Each row of a before or after table is a point. One or more steps were done to the points. Then noise was added and the rows were shuffled. The steps act on columns, c1 being the first. Write out the steps. A step turns or swaps two columns, mirrors them in a line or flattens them onto one, adds a multiple of one to another, or multiplies or shifts one. Angles are multiples of 10 degrees, from the lower column toward the higher: turns from -170 to 170, lines from 10 to 170 but not 90. Use the fewest steps. Two steps may share a column if one is a turn and the other turns, adds or multiplies; they go together, in the order done. Otherwise the lowest column goes first.
In the rows, 128 means zero.

Before, 10 rows:
[[ 76 127 136]
 [134 155 128]
 [174 197 104]
 [171 205 115]
 [ 71 109 123]
 [ 72  73 127]
 [133  64 167]
 [115 126 160]
 [108 102 183]
 [143  64 131]]
After, 10 rows:
[[ 97  51 149]
 [100 186 159]
 [126 105 156]
 [182 134 166]
 [167 188 155]
 [142 134 189]
 [109 193 196]
 [183 160 150]
 [147 156 208]
 [ 92  51 130]]
Steps: turn c1 and c2 by -170 degrees; shift c3 by 30

Before, 13 rows:
[[125 102 107 135 141  84 161  94 179]
 [130 105 124 141 157  62 125 119 117]
 [176 116 139 100 191 107 113 124 127]
 [249 128 116 106 141  88 119 101 122]
 [120 110 145 139 133 111 139 103 131]
 [111 104 137 127 133 120 142 103 104]
 [138 114  72 122 196 113 132 124 156]
 [108 108 115 116 136 111 111 102 156]
 [117 106 138 128 158  98 115  63 112]
 [114 159 143  36 153 120 116 126  99]
 [114 103 124 124 153 115 141 108 121]
 [127 196 143 140 139 130 114  90 123]
 [146 106 116 133 130 108 117 123 159]]
After:
[[114 160  56 187 154 128 116 101 134]
 [250 128 104 130 153 162 121 128 155]
 [143 103 126 117 137 145 116 162 126]
 [128 101 126 107 157 166 162 186 153]
 [107 107 111 123 139 140 110 161 149]
 [114 103 121 126 155 133 143 125 149]
 [176 114 106 152 196 127 113 130 132]
 [117 107 134 138 165 144 116 126 195]
 [120 109 144 137 138 145 138 133 153]
 [130 103 137 119 177 179 126 118 139]
 [135 114  95  83 198 119 131 155 129]
 [112 103 133 136 136 132 142 108 157]
 [127 197 148 135 136 123 110 129 166]]
Steps: mirror c3 and c4 in the line at 30 degrees; mirror c5 and c6 in the line at 170 degrees; turn c8 and c9 by -100 degrees

Before (8 x 14):
[[175 141 193 174 126 162 137 102 149 171 176 122  59 159]
 [148 132 129  43 180 130 123 157 131 109  99  75 163 106]
 [146 126  68  71 124 105 151  73 143  93  78 143 133 123]
 [129 147 187  93 111 143  65 187 125  72 150 107 162 165]
 [129 178 179  52 167 109  62 164 123 113 182 113 168 151]
 [150  67 137 140  86 169 148  50 116 173 158 143  94 124]
 [165 133 139 146 198 223 116 125 109 174 139 178  74 106]
 [128  91 146 148 115 163 176 106 116 161 180 154  60 202]]
After:
[[168  81 145 135 116 163  93 105 114 181 160 150  59  56]
 [ 56 131 130 102 180 131  91 156 131 100 111  73 163 150]
 [138  51 138 155  87 167 112  52 118 154 174 143  97 134]
 [148 144 195 192 126 163 129 103 150 174 173 121  62  94]
 [ 38 195 182  89 168 107 156 166 122 182 116 112 169 104]
 [ 89 128  68 117 125 103  79  76 143  80  93 144 133 134]
 [121 132 141 170 199 223 138 124 108 140 175 180  74 151]
 [ 70 153 187 114 109 143 165 187 126 149  73 106 164  91]]
Steps: turn c1 and c4 by 60 degrees; turn c1 and c7 by -150 degrees; multiply c2 by 1.3; swap c10 and c11; multiply c14 by -1
